Rows are points. The points of each table are mixes of a few directions, plus a little noise. How many directions does each table use, and how many do they share? Where both have some left over, give the other angles between the two spaces (their principal angles), to ten degrees, smallest first.

First, 6 rows:
[[  0   0   0]
 [-39 -55  -2]
 [-29 -40  -1]
 [ 39  55   1]
 [ 27  38   1]
 [  2   3   0]]
Second:
[[ -6   4  -6]
 [-43  32 -46]
 [ 38 -29  40]
 [ 11  -8  11]]
Directions: first 1, second 1, shared 0; angles 90

First:
[[ -1   0   0   0]
 [ 57  21  47 -23]
 [ 37  13  30 -15]
 [  0   0   0   0]
 [-36 -13 -30  14]
 [-58 -21 -47  23]]
Second (5 x 4):
[[ 10 -15  13  -4]
 [ 13 -23  21  -6]
 [ 27 -48  43 -11]
 [-20  34 -30   8]
 [-30  52 -47  12]]
Directions: first 1, second 1, shared 0; angles 60

First, 6 rows:
[[-43  15  27 -27  18 -26]
 [ 33  -3   0  27 -23  -7]
 [-35 -19 -10  26  38  17]
 [ 40  41  -5 -11 -26  18]
 [-35 -31  -4  -1  26  -2]
 [ 41  -2  -9 -14 -33   1]]
Second (7 x 6):
[[-17 -45 -42  25  36  48]
 [ -3  -7  -7   4   6   7]
 [ -5 -13 -12   7  10  14]
 [ -7 -18 -17  10  14  19]
 [  5  14  14  -8 -11 -16]
 [ 22  57  53 -31 -45 -60]
 [  5  12  11  -7  -9 -12]]
Directions: first 4, second 1, shared 1

First, 9 rows:
[[ 10  -6  24  16  43  15 -18  21]
 [ 13 -14  19  13   6  20 -11  13]
 [ -1 -23   4 -16 -29  29  -6   7]
 [ -3  13  -7   2  13 -17   4  -6]
 [-19  22 -20 -16   3 -26   8 -10]
 [ -1 -18 -38 -41 -27   4  21 -38]
 [ -6  14  12  12  22  -7  -9  16]
 [ -2 -17  28   0  -2  35 -22  33]
 [  9  30 -22  30 -29 -54  32 -36]]
Second:
[[  0  15   8  20  -8 -15   0  13]
 [  3  -7   5   0 -60  13  -4  36]
 [-27  30  -3  -4   7 -25  -1   4]
 [ -5 -15  29  10  56  26 -16 -24]
 [ -8  34  -3  18  -4 -37   5  11]
 [ 10  -4   1   9  47  -2   3 -29]
 [  1 -15 -20 -30 -22  12   5  -1]
 [ 26 -39 -18 -24 -17  29   8 -11]]
Directions: first 4, second 4, shared 3; angles 40

First (8 x 11):
[[ 22   9 -31 -14  -9  25   2 -24 -11  14 -10]
 [-12   8  17   1  -6 -18  -9   8   0   5   4]
 [ 29  13 -42 -48   9 -26   9  19  20  17  -6]
 [-26  11  58  55  -1   1   9  37  19 -47  24]
 [  2 -13  -9 -31  24 -25 -13  16   3 -40   2]
 [ -3  -4   6  13  -2   0   9   3   6  13   1]
 [-10 -27  11  27   7   6  16   1   7   7   2]
 [  2   3 -11  -1 -24  36 -24 -60 -44  30 -16]]
Second (8 x 11):
[[  0  48  24  -6 -33  -1 -24 -17 -12  19 -19]
 [  5 -11 -13   1  14  -3  16  19  15  -8  12]
 [  4 -16 -32  10   5  19  25  14   1   7  21]
 [  6  40  11 -52 -24 -36 -36 -17 -11  32 -44]
 [-32 -41  32  53   4  11  31  27   5  -9   1]
 [  8 -28 -28   6  21  19   7  -8  -3 -17  24]
 [ 15  -2 -10   7  22   4   8   9  20 -30  27]
 [ -4   8  17 -17  -9 -10 -28 -25 -15   5 -24]]
Directions: first 5, second 5, shared 3; angles 40, 40

First (9 x 12):
[[ 47  24 -13 -17  10  -7 -28  50  16  18  11  22]
 [-11 -50  28  16 -15  16  17 -30  20   4  16 -23]
 [-25 -27  46  11   2 -10 -23 -44  -7 -30   9   0]
 [-30  19 -18  -4 -17 -18  20 -14 -36  14 -24   1]
 [ 31 -49   2 -23 -11   4  28  26  60  -6 -13  14]
 [ -5  26 -29   8  18  20  14   2 -11 -15  -9 -14]
 [ 35  14  -2  -6  30   7 -29  14  14 -28   7   9]
 [ -1  34 -17   7 -22 -18 -10 -22 -54  60  13 -17]
 [-41   8   3   7   6   6  10  18  -1 -17 -10   9]]
Second:
[[ 32  23 -21   0 -13   2  30  11  -9  34 -15 -16]
 [-39  -7 -13  -8 -24  -6  10 -11   8  -1   8  22]
 [ 11   7  40  28 -11  -9  12   0 -46  59 -15 -47]
 [ 15 -20 -14 -17 -38  -4  -2  -7  -5  30   9  34]
 [ 15  41  10  19  54   8  -5  27  17 -27  -2 -44]
 [ 13  15 -17 -18  13  -7 -32  28  42 -10  34  27]
 [ 37 -17  -3 -23  40  -8 -22   3  -7 -41 -34  -1]
 [-55 -11   1   3 -11   0   9 -19   6 -19   6  13]
 [-28 -31  17  15  -9  25   0 -32  -7 -26   8  13]]
Directions: first 6, second 6, shared 3; angles 30, 50, 70

First:
[[-59  41  18  -9   9 -15  21  55 -14  -7  32   7  42 -10]
 [ 38 -28 -11   9  -4   9 -15 -37  11   2 -23  -3 -30   5]
 [-43  24   7 -22   2  13 -24  36   1  -1   7  -3  36   1]
 [ 26 -12  -5  10  -4 -12  26 -18  -6   5   2   1 -19   0]
 [ 50 -33 -19  -3 -12  18 -19 -43   9  14 -26 -11 -28  13]
 [-56  30  24  14  19 -16   3  40   1 -28  17  17  21 -17]
 [ 14   3  -1   7  -5 -28  60   1 -21  10  24   2  -5  -3]
 [ 30 -22 -15 -11 -10  25 -34 -28  11  12 -24 -12 -13  12]
 [-10   0   3   3   5  10 -27   0  11 -10 -11   2   0  -2]
 [  8  -4  -2   2  -2  -3   9  -5  -3   3   1  -1  -5   0]]
Second:
[[-23  -3  -5  12  -9  -9  33  19  -9   6  15  -1  27 -25]
 [ 22 -26  15 -31  11  45 -49 -42  -4  -3 -30  -2  -7  36]
 [ 17  26 -25 -13 -17  -7 -25  26  17   6  -8  -9 -25  24]
 [-10   5 -12  17 -10 -26  38  30   1   6  28   2  25 -32]
 [ 11  18 -32  23  -9 -23 -18   1  40  22  11 -16  -8 -43]
 [-11  -2 -21  19 -16   2  -6  -1  13   9 -17 -13 -14 -17]
 [ -6 -24  24 -10   1  18  27   4 -41 -33 -24  21 -12  50]
 [ 17  -8   5   3  12 -21  25   6   3   6  46  10  45 -36]
 [ 15   7  13  -2  12   3 -24 -22   3 -16 -23   6 -46  33]
 [-26  15  32 -22  15   9  11   5 -28 -11   2   8   5  29]
 [ -6  -5   7   2  11   9 -12 -24   6   8   1  -5   9 -19]]
Directions: first 3, second 6, shared 2; angles 60

First, 11 rows:
[[ 32 -54  -7 -19  57 -28  -3   9 -51  17   6  12 -11  29 -20  36  16  27]
 [  0   0   5   5  -4  15   2 -12   5 -12   3  -5  -1   2 -10  -1   4  -2]
 [-11  13   9  11 -18  20   7  -4  23 -15   3  -9  -2  -9   5 -12  -1  -2]
 [  4  22 -18 -11 -13 -17 -23 -22 -18  16 -17  13  23   4 -16   1  -8 -34]
 [ 10 -20 -11 -14  29 -40  -1  33 -25  30  -3  12  -5   4  19  12  -4  18]
 [-18  16   9  12 -18  11  12  18  31  -7   3 -10  -6 -19  27 -18  -7   6]
 [ 25 -39  -8 -16  43 -25  -5   6 -42  16   3  11  -6  23 -17  28  11  17]
 [-22  30  10  16 -36  28   7  -7  39 -19   1 -12   2 -19  12 -24  -7 -12]
 [ 14   3 -13 -11   1  -7 -20 -33 -27   5 -10  11  17  16 -34  12   3 -25]
 [-23  17  11  14 -20   8  17  31  39  -5   4 -11 -10 -25  41 -23 -10  13]
 [-10  13  12  14 -21  34   7 -18  25 -26   6 -12  -1  -6  -7 -12   3  -6]]
Second (8 x 18):
[[ 13  49   6 -25  18 -32 -60  36 -10  31 -32 -16 -13 -17  33   1  26   0]
 [  0 -29 -20   8 -10  16  31 -33   0 -24  16  13 -19  11 -18  -3 -45  -7]
 [  1  11   4 -10   2   5  -4   7   8   2 -11   1  25   2   1  -4  20   4]
 [  4  16  21  12   7 -23 -23   9 -18  19  11 -10 -14 -23  32  11  26   0]
 [ 12  16   5  -8   3   2  -2  -8  -2  -4 -10   3  19  -4  16 -16  20  -3]
 [-22 -46  -4  22 -12   4  25  18   7  -4   9  -5 -19  21 -49   5 -38   2]
 [  0  14 -16 -21  -1  31   7 -33  22 -11  12  20  35   0   6  25  17  12]
 [ -6 -32   5  23  -9  -2  25   4  -7 -10   4  -4 -13  10 -23 -19 -24  -8]]
Directions: first 3, second 5, shared 0; angles 50, 60, 80

First (11 x 20):
[[ 11  -9 -15 -25  13  15   5  -6  15   5  20  10   1 -16  -5   9 -10  -2
  -10   6]
 [  6  -5  -6  -8   6   5   5   1  10   0  11  -1  -9  -6   5   4  -2   2
   -2   1]
 [ -5   3   1   0  -2   5  -6  -6  -8   6 -10  11  20   0 -14  -1  -5  -5
   -5   4]
 [ -6  -1  -6  10   0  21   0  -4  -5  11 -14  18  25   2 -22   4 -15  -4
   -7   9]
 [  3   2  11   9  -5 -25   5  13   4 -15   9 -28 -37   7  31  -6  21  10
   15 -12]
 [ -2  -6  -4 -15   6  22 -16  -9   8  12   1  25  18  -6 -15  11 -27 -10
  -15  -1]
 [ -5   1   4   5  -3   3  -7  -1  -3   3  -9   6   8   4  -5   0  -6  -3
   -1  -2]
 [  3  -9  -8   6   5  15   9   7  14   2   7   1 -11  -1   4   7  -9   5
   -1   1]
 [  1   7   6  24  -9 -24  19  13 -10 -14  -4 -30 -22  10  18 -13  30  12
   19   0]
 [ -3   9  -2 -12  -2  -4  -6 -15 -19   5 -10  12  34  -5 -23  -6   3  -9
   -6  10]
 [ -3   8  20   7 -10 -33  -8   8  -5 -15   0 -24 -27  11  28 -10  20   4
   14 -17]]
Second:
[[ -3   1   2   6  -2   1  -1   1  -1   1  -5   1   1   3  -1   0  -2   0
    1  -1]
 [ -6   2   5  15  -5   3  -4   3  -4   2 -12   2   4   8  -2  -1  -4   0
    1  -2]
 [-14   3  12  32 -11   7  -8   7  -8   5 -26   5   8  18  -5  -1 -10   0
    3  -5]
 [-23   5  18  50 -18  11 -13  11 -13   7 -41   7  13  28  -8  -2 -15  -1
    5  -7]
 [ -2   1   2   5  -2   1  -1   1  -1   1  -4   1   1   3  -1   0  -2   0
    1  -1]
 [ 27  -6 -22 -60  21 -13  16 -13  16  -9  49  -9 -16 -33  10   2  18   1
   -6   9]
 [ 13  -3 -11 -29  10  -6   7  -6   8  -4  24  -4  -7 -16   5   1   9   0
   -3   4]
 [ 12  -2  -9 -26   9  -5   7  -6   7  -4  21  -4  -7 -15   4   1   8   0
   -3   4]
 [ -4   1   3   8  -3   2  -2   2  -2   1  -7   1   2   4  -2   0  -3   0
    1  -1]]
Directions: first 4, second 1, shared 1

First:
[[ 12  -4   8   5 -11  29 -42   2  -2 -10   2  -2  -2   7 -26  -7 -19 -42
   17  -9 -14  30 -17  23]
 [ 17  34  30  -4  26  11 -14  -6  11  35  37 -29  -7  13 -22 -26   9   8
    3  11  -9 -35 -32   4]
 [  2  -2  -7  -5  18  -2  42   1   1  -6   2  -5  12 -10  16 -10   7  37
  -12  12   7  -7  20 -26]
 [ -5  22  -1   1 -11  -3  -9   1  17  24  -2   7 -12  16 -18 -12  11  -6
   19 -11  -5   7 -16   6]
 [-23 -10 -14  -3  -1  -5 -25   6 -17 -13  -9  28  -6  10   4  12  -7  -5
   -3  -3  -6  30  -3   8]
 [  0 -17   3  -6   3 -15   9  -5  12   1   7 -22   2 -14  16  13   3   1
  -13   6  10 -38   8  -1]
 [ -6 -13 -13 -12  25  17   8   6   5 -16  10  -4   8   0   2 -21  -6  23
   -6  13  -8  24   8 -15]
 [ 14 -30   2   8 -29  -2   1  -4   5 -18 -17 -15   7 -23   9  25 -12 -37
    1 -11  12 -13  17  12]
 [-11  20  -9  15 -19 -30  30   0 -33   3 -30  44  -1   1  19  26  15  21
   -5 -10  15   2  15 -10]]
Second (9 x 24):
[[-39  -3 -22 -15  35 -17   1   7 -25  -9   6  34  -3  13  22   2   4  49
  -24  17  -5  19   4 -17]
 [ 21  27  15   2  19   6  35  -4   0  16  14 -15   8  -3  -2 -21  12  32
   -4  11   4 -23   1 -20]
 [ 38  26  35  29 -37  22 -37  -7 -30   4 -11   6  -3   3 -31  14 -14 -60
   22 -22  -3   5 -24  34]
 [ 10  -9   3  -4  -1   1  14  -3  25   5   6 -27   3 -10   0  -7   3  -3
    2   2   5 -21   6  -4]
 [ -8  -8   3  -2 -12 -18 -19  -4   8   9   0  -5  -9  -1   4  19   2 -19
   -1  -6   5 -24  -7  15]
 [-16  -7 -28  -5   0   3  21   9   8 -12 -14  19   4   4   4 -14   2  20
    5  -1  -3  41  16 -17]
 [ -7  -1   5  -4  -9 -28   0  -6  21  23   3 -15 -10  -3   8  15  14  -6
   -2  -3  10 -45  -5   7]
 [ 18  -9   8   0   3  20   0  -1   6 -10   7 -21   8  -9  -6  -9 -10 -10
    2   3  -2   0   2   1]
 [-16 -17 -19  -3   1  11 -15   8 -13 -25 -11  24   2   5   1   0 -13  -3
    0  -1  -9  47   6   1]]
Directions: first 6, second 5, shared 5

First (11 x 32):
[[ -1  11   0 -10  15   3   3  -2   0  10   2   2  -5   6 -12   3   9  -2
    3   6   9  -6   7  -2   4   3  -4  -9   4   0  -4   8]
 [ -1  -1   5   5   5   0   3  -3   3  -1  22  -9  10   4 -12  -1  13   8
   -8  13  19 -14  -3  -8  -5   2   7   0  26 -11  -3   8]
 [  1 -14   6  11  -5   3  -5  -1  12  -3  17 -12  15   8  12  -5  -4  10
   -4   2  -9  -5  -6  -9  -5  -6   6   8  16  -2   5  -6]
 [  2   4  -2 -10  -2  -5  -1  -8  11  -5  15  -9  -1   1  -1   5  -1   0
   14   5  -5  -3 -21  -8   2  -8  -1  -2  -2   0  -3  -2]
 [  3   8   6   4   6  -2   8  10   0  10  -6   6   0   7  -2   1   2  -4
   -6  -1   8  -3  10   6  -3   6  -4  -6 -11   1   3  11]
 [ -1   2   2  -2   9   5  -1   0   1   8  -2   2   0   6   0  -1   2   0
   -1   0  -1  -2  10   0   2   1  -2  -3   3   2   0   1]
 [  2   1  -3   7  -9  -3   4   3 -13  -7  -5   1  -1 -10  -3   4   2  -4
   -4  -4  11   2  -3   6  -2   4   2   4  -7  -4   1   2]
 [ -7   4  -8 -11   5   0  -2   0 -18   0 -27  19 -17 -13 -10  -4   2  -6
   -1  -2   1  12  18  11   7   8  -3  -5  -5   4  -6  -2]
 [ -4  -6  -5  -2 -12 -11   0  -1  -9 -18  -4   8  -5 -18  -8  -8   1   2
   -4   6   5   8  -6   5  -2   3   5   4   6  -5  -6  -3]
 [  3   5  -9  -6   0  11  -7  -7  -2   7 -11  -7  -7   2  12  15 -10  -9
   16 -18 -18   5  -3  -1   9  -8  -7   1 -22   9   5 -12]
 [  3 -14   9  14 -12  -3  -2   9  15  -3   1  -2  12   8  23  -9 -16   5
   -4  -6 -22   6  -3   1  -7  -5   0   7  -8   5  10  -7]]
Second (11 x 32):
[[ -1  -1  -3   5  -4   1   1   2 -12  -2  -9   4  -2  -7  -1   0   1  -2
   -6  -4   6   3   6   5  -1   5   2   3  -1  -2   1   0]
 [  0   1   1  -2   1   0   0  -1   4   1   3  -1   1   2   0   0   0   1
    2   1  -2  -1  -2  -2   0  -1  -1  -1   1   0   0   0]
 [ -1  -2  -5   9  -7   1   2   4 -20  -4 -15   6  -2 -12  -2   1   2  -3
  -10  -6  10   5  10   9  -1   8   3   5  -3  -3   1   0]
 [  0   0   1  -1   1   0   0  -1   3   1   2  -1   0   2   0   0   0   1
    2   1  -1  -1  -1  -1   1  -1   0  -1   0   1   0   0]
 [  4   7  13 -26  20  -3  -6 -13  60  13  47 -21   8  36   7  -2  -6  10
   30  20 -32 -17 -31 -29   3 -24 -10 -14   8   9  -4   0]
 [  0   0   1  -2   1   0   0  -1   4   1   4  -1   1   3   0   0   0   1
    2   1  -2  -1  -3  -2   0  -2  -1  -1   0   1   0   0]
 [  0   0   0   0   0   0   0   0   0   0   0   0   0   0   0   0   0   0
    0   0   0   0   0   0   0   0   0   0   0   0   0   0]
 [ -1  -2  -3   6  -4   1   1   3 -13  -3 -10   5  -2  -7  -2   0   1  -2
   -7  -4   7   3   7   6  -1   5   2   3  -2  -2   1   0]
 [ -1  -1  -3   6  -5   1   2   3 -13  -3 -10   5  -2  -8  -1   1   1  -2
   -7  -5   7   4   7   7  -1   5   2   3  -2  -2   1   0]
 [  1   1   2  -4   3   0  -1  -2  10   2   8  -4   1   6   1  -1  -1   2
    5   3  -6  -2  -6  -5   1  -4  -2  -2   1   2  -1   0]
 [ -2  -3  -5  10  -8   1   2   5 -24  -5 -18   8  -3 -14  -3   1   2  -4
  -12  -8  13   7  12  11  -1  10   4   5  -3  -4   1   0]]
Directions: first 6, second 1, shared 1

First:
[[ 29 -29  -5  16   5 -32   1  14  28  12  13 -38 -33 -32 -16  17   1  12
   -2  13  -1  17  -9  52 -10  12  19  -2 -15   7 -60  -1]
 [-35   3  14  50  37  31  15 -16   3 -18  -5 -13  14  20 -28 -21   2   6
    0  40  -8  31  19  23  28 -24 -16  -1  13  31 -18   5]
 [ 12 -15  -1  12   6 -14   1   6  15   5   6 -21 -17 -15 -11   7   1   7
   -1  10  -1  11  -3  29  -3   5   9  -2  -7   6 -32   0]
 [  7 -17   1  26  15 -11   4   4  19   1   6 -27 -16 -14 -19   4   1  10
   -1  20  -3  20   0  39   3   0   7  -2  -5  14 -43   1]
 [ 18   8  -9 -46 -32 -14 -12   8 -13  11   0  24   0  -4  28  11  -2  -9
    1 -37   7 -31 -12 -37 -20  15   6   2  -6 -28  36  -3]
 [-10  -6   6  30  22   8   8  -5   9  -7   1 -17  -1   2 -19  -6   2   6
    0  25  -4  21   8  26  13  -9  -3  -1   4  18 -26   2]
 [ -9   7   2  -2   1   9   1  -4  -6  -4  -3   8   8   9   3  -5   0  -3
    0  -1   0  -2   3 -11   3  -4  -5   0   4   0  13   1]
 [ -5  17  -2 -29 -18   8  -6  -3 -19   0  -6  28  16  13  21  -2  -1 -10
    1 -23   4 -23  -1 -42  -5   2  -6   2   4 -17  45  -1]
 [-11  23  -1 -32 -18  15  -6  -6 -24  -3  -8  37  22  19  24  -6  -2 -12
    2 -25   4 -26   0 -53  -3  -1 -10   2   8 -18  56   0]
 [-15   5   5  12  10  14   4  -6  -3  -7  -3   2   9  10  -5  -9   0   0
    0  10  -2   6   7  -1  10  -9  -7   0   6   8   4   1]
 [ 18   4  -8 -37 -27 -15 -10   8  -9  10   1  17  -3  -7  22  11  -2  -6
    0 -30   5 -25 -11 -27 -18  14   7   1  -6 -23  25  -3]]
Second:
[[-12  10   2  -3   0  13   1  -5  -9  -5  -5  12  12  12   4  -7   0  -4
    1  -2   0  -4   4 -17   5  -6  -7   1   6   0  19   1]
 [-45  32  11   4  10  47   6 -21 -27 -20 -15  34  41  42   6 -26  -1 -11
    2   4  -2  -5  17 -45  21 -23 -26   2  21   5  55   3]
 [ 14  -9  -3  -3  -5 -14  -2   7   7   7   4  -9 -12 -13  -1   8   0   3
    0  -3   1   0  -6  11  -7   7   8  -1  -7  -3 -14  -1]
 [  9  -5  -3  -4  -4  -9  -2   5   4   4   3  -4  -7  -8   1   5   0   1
    0  -3   1  -1  -4   5  -5   5   5   0  -4  -3  -7  -1]
 [  6 -14   1  21  12  -9   4   3  15   1   5 -22 -13 -11 -15   3   1   8
   -1  17  -2  16   0  32   2   0   6  -1  -4  11 -35   0]
 [ 35 -12 -12 -32 -26 -34 -11  16   7  18   8  -3 -22 -25  15  21  -1   0
   -1 -25   5 -18 -17   0 -24  22  18   0 -15 -21  -7  -4]
 [ 34 -28  -8   4  -3 -37  -3  16  25  15  13 -32 -34 -35 -10  20   0  10
   -1   3   1   9 -12  44 -15  17  21  -2 -17   0 -52  -2]
 [-42  26  11  13  16  43   8 -20 -21 -20 -13  24  35  37   0 -24   0  -7
    1  11  -3   2  18 -31  23 -23 -24   1  19  10  40   4]]
Directions: first 2, second 2, shared 2

First, 11 rows:
[[ -1 -10  -4  -3  -9   8   5   0   2  -1  10   4  -3   9   5   1  16  -1
   16  -5 -16 -13 -23  -1 -10  20  11  15   0  12  12 -18]
 [  0   4   1   2   3  -3  -2   0  -1   1  -3  -1   0  -3  -1  -1  -6   1
   -6   2   6   4   8   0   4  -7  -4  -5   0  -4  -4   6]
 [  3  18   7   6  17 -14  -9   1  -3   2 -17  -7   4 -14  -7  -3 -28   3
  -28   9  27  21  38   2  17 -35 -19 -26  -1 -19 -20  32]
 [ -1 -10  -4  -4  -9   8   5  -1   2  -1   9   4  -2   8   4   2  15  -2
   16  -5 -15 -12 -23  -1 -10  20  11  15   1  11  11 -18]
 [  5  28  10   9  25 -22 -13   2  -6   4 -26 -11   5 -22 -11  -5 -42   4
  -42  14  42  32  60   3  27 -53 -28 -39  -1 -30 -31  49]
 [  1   7   2   2   7  -5  -3   1  -2   1  -6  -3   1  -6  -3  -1 -11   1
  -11   4  11   8  16   1   7 -14  -8 -10   0  -8  -8  13]
 [ -1  -8  -3  -2  -8   7   4   0   2  -1   8   3  -1   7   3   1  12  -1
   13  -4 -12 -10 -18  -1  -8  16   8  11   1   8   9 -15]
 [ -2 -10  -3  -3  -9   7   4  -1   2  -1   9   4  -2   7   4   1  14  -2
   14  -5 -14 -11 -20  -1  -9  17   9  13   1  10  10 -17]
 [ -1  -5  -2  -1  -4   4   2  -1   1  -1   4   2  -1   4   2   1   7   0
    7  -2  -7  -5 -10  -1  -5   9   5   6   0   5   5  -8]
 [ -2 -13  -5  -4 -12  11   6  -1   3  -1  13   5  -2  10   6   2  20  -2
   20  -7 -20 -16 -29  -2 -13  26  14  19   0  15  15 -24]
 [  0   0   0   0   0   0   0   0   0   0   0   0   0   0   0   0   0   0
    0   0   0   0   0   0   0   0   0   0   0   0   0   0]]
Second, 10 rows:
[[ 14  10   7   5   9 -20   6   6  -2  -3  -5 -11  -1  10 -11  -2  -5   1
   -6 -11   3  -5  16  -5  10 -14   9  11 -10  -4  -8   8]
 [ -8   2  -3   0   7   4  -8  -4   1   6  -1   0  12 -10   1   0  -9   3
  -16   3  12  11  10  -2   9 -10 -17 -15   2  -6  -9  10]
 [ -2   8   2  -1   0   0  -4  -1  -4   1  -4   1  -8 -12  -4  -2  -6   0
   -6  11   4   9  13   2   2  -4  -6 -13   1  -7  -1  11]
 [  4  18   8  -3   8 -13  -4   0  -9   0   1 -10 -10 -11 -22  -7  -3   4
  -16   0  -2   4  27 -10  13  -4   2  -1 -13  -9  -6  17]
 [-12 -16  -9  -9 -22  25   1  -6   2   0  17  13  -9  -1   9   3  26  -2
   25   5 -27 -11 -37   1 -22  40   8  10   6  17  23 -26]
 [ 31   6  13  13  -1 -29  17  17  -1 -15 -18  -7 -21  22  -2   1  -7  -5
   20  -4   2 -11   6  11  -6 -18  29  17  -3  -1   1  -1]
 [  7  -6   0  10   7  -8   6   7   7  -2 -12   0  12  15  13   5 -13  -2
    2  -5  17   1  -1   9   1 -22  -2  -1   6  -2  -8   0]
 [ -5 -17  -9   5  12   1   5   2  11   5   4  -2  36  22  13   5  -2   1
   -6 -22  11  -6 -15  -4   9 -11  -9  10   2   5 -10 -11]
 [-23 -20 -14 -14 -25  38  -4 -13   2   5  23  17  -4  -9  13   3  29  -1
   22  10 -27  -7 -42   0 -23  48  -1   2  10  18  25 -28]
 [ -7  15   3  -4   3   1 -12  -6  -8   5  -2  -2  -8 -24 -11  -5  -9   3
  -19  14   5  15  24  -3   9  -4 -14 -20  -2 -11  -6  20]]
Directions: first 1, second 4, shared 1
